Every row gives one point. Any point is a mix of the corners, with weights that add up to 1. It lies inside the corners' shape when no weight is negative. Say inside or outside, and name the corners with a negative weight.

Corners:
(1): [ 0.20 -0.85  0.17]
(2): [-0.06  0.00 -0.29]
(3): [-0.39  0.73  0.05]
(4): [ 0.57  0.25 -0.17]
Points:
[ 0.16 -0.43  0.01] => inside
[0.38 0.22 0.03] => outside (2)
[-0.19  0.54  0.06] => outside (2)
[ 0.33 -0.47 -0.19] => outside (3)
[ 0.31 -0.26  0.01] => inside

Corners:
(1): [ 0.50 -0.38 -0.21  0.42  0.20 -0.18  0.16 -0.24 -0.29  0.36 -1.20]
(2): [ 0.49  0.42  0.54  0.29  0.17  0.17  0.27  0.58  0.01 -0.23 -0.99]
(3): [ 0.60 -0.32  0.03  0.48 -0.03  0.17  0.03  0.35  0.41  0.41  0.21]
(4): [-0.19 -0.43  0.02  0.34  0.04 -0.13 -0.05  0.55  0.63 -0.01  0.10]
(5): [ 0.12  0.33 -0.07 -0.23  0.40  0.03  0.11  0.07 -0.22  0.08  0.38]
(6): [ 0.48  0.54  0.86 -1.66  0.19  0.03  1.38 -0.42  0.10 -0.22  0.22]
(7): [ 0.10  0.33 -0.19 -0.86  0.09  0.44  0.19  0.70 -0.22  0.43  0.19]
(8): [ 0.03  0.26 -0.33  0.38 -0.69  0.24  0.28  0.15 -0.01  0.17 -0.11]
(9): [ 0.14 -0.37 -0.12  0.32  0.14 -0.07  0.83  0.56 -0.30  0.26  0.24]
(10): [-0.30  0.01  0.41  0.40 -1.09  0.26 -0.04  0.31 -0.34  0.41  0.39]
(11): [ 0.54 -0.26 -0.05 -0.16 -0.39 -0.13  0.12  0.26 -0.14 -0.22  0.36]
(12): [-0.08 -0.13 -0.35  0.13  0.13  0.87 -0.02  0.36 -0.20  0.04  0.18]
Points:
[ 0.13 -0.03  0.01  0.24 -0.13  0.12  0.24  0.19 -0.01  0.08 -0.07] => outside (7)
[-0.05  0.28 -0.07 -0.13 -0.05  0.48  0.28  0.25 -0.33  0.17 -0.02] => outside (3, 4, 11)
[ 0.18  0.16 -0.03 -0.27  0.05  0.22  0.24  0.44 -0.12  0.21  0.04] => inside
[ 0.12 -0.14 -0.01  0.20 -0.13  0.22  0.26  0.37 -0.08  0.22  0.16] => inside
[ 0.22 -0.19 -0.01  0.12  0.05 -0.01  0.20  0.13  0.02  0.15 -0.33] => inside
[ 0.01 -0.14 -0.10  0.10  0.04  0.33  0.08  0.38  0.07  0.07  0.10] => inside
[ 0.09  0.13  0.02 -0.01  0.13  0.17  0.35  0.26 -0.03  0.20  0.01] => outside (11)
